Each row of a before or after table is a point. One or more steps were done to the points. Then noise was added and the rows were shuffled. The steps act on columns, c1 being the first. Write out the steps. A step turns or swaps two columns, mirrors them in a line or flattens them onto one, adds a multiple of one to another, or multiplies or shifts one. Angles are multiples of 10 degrees, from the lower column toward the higher: turns from -170 to 170, lines from 10 to 170 but not 90. Use the fewest steps. Two steps may share a column if one is a turn and the other turns, adds or multiplies; they go together, in the order done. Otherwise the lowest column goes first.
(in the rows, 128 means zero)

Before:
[[109 149]
 [114 150]
 [151 101]
 [121 110]
 [ 94 168]
 [144  97]
 [ 90  69]
 [ 80 159]
 [169 113]
 [143 126]
 [110 150]
 [137  90]
 [ 73 165]]
After:
[[162 128]
 [ 92 128]
 [173 127]
 [130 128]
 [130 127]
 [111 129]
 [140 129]
 [100 128]
 [163 129]
 [187 127]
 [133 127]
 [160 130]
 [114 127]]
Steps: shift c1 by 20; multiply c2 by 0

Before, 12 rows:
[[114 179 153 111 111 129]
 [110 166 129 106 115 115]
 [120 118 158 173 165 138]
 [144  73 138 130 104 147]
 [155 100 174 148  99 158]
 [119 111 134 142  93 181]
 [140 107 164 156 157 150]
 [131 109 143 117 140 170]
 [118 188 122 119 114 122]
 [140 101 136 161 117 148]
 [143 208 111 105 118 128]
 [118 115 161 165 173 136]]
After:
[[124 103 100 109 132 105]
 [137 174 117 156 116 118]
 [126 112  82 128 163 128]
 [125 110 115 120 134  63]
 [124 119  73 113 163 146]
 [118  76 120 133 122  96]
 [135 163 142 144 111 129]
 [143 209 155 134 119 121]
 [124 112 122 145 165 104]
 [127 114  81 120 168 148]
 [120 106  78 141 126  88]
 [137 185 141 132 115 126]]
Steps: flatten c1 and c2 onto the line at 80 degrees; turn c3 and c4 by 140 degrees; mirror c5 and c6 in the line at 20 degrees

Before, 11 rows:
[[ 82 113 105 149 143 130  79 140 145 146 131]
 [158 127 110 179 111 143 126 137 109 142 142]
 [ 80 114 133 114 116 105 130 178 136 112 113]
 [136 129 106 145 124 161  55 125 151 132  97]
 [157 115 123 121 149 118 104 173 152 100 141]
 [161 116 142 101  89  93 108 179 153 144 147]
 [ 89 186 143 172 108 167 121 107 148 123 139]
 [164 154 149 160 165 160 109 126 102 142 126]
 [167 138 141 151 117  94 121 120 165 174  89]
 [ 92 156 104 124 131 134 106 180 145 122 132]
 [158 170 115 121 166 127  64 108 121 106 126]]
After:
[[118 116 126 145 131 150 115 111 136 178 177]
 [133 123 109 144 117 151 156  98 116 173  96]
 [103 152 107 138  88 137 161 147 112 140 168]
 [161 145  87 124  65 116 147 134  88 125 136]
 [144 115  88  88  93 123 181 106 134 108 103]
 [127 103 103 144 114 171  92 144 131 180  93]
 [131 178 136 120 106 104 115 140 130 138  94]
 [106 120 127 100  99 135 141 123 111 180 157]
 [149 154 100  95 145  87 163 142 128 126  99]
 [180 149 114 116 132 178 115 174 121 120 112]
 [101 163 112  62 128 112 106 123  87 105 155]]
Steps: mirror c1 and c11 in the line at 150 degrees; turn c2 and c4 by -100 degrees; turn c3 and c7 by -130 degrees; turn c5 and c7 by 70 degrees; turn c6 and c9 by -140 degrees; swap c8 and c10
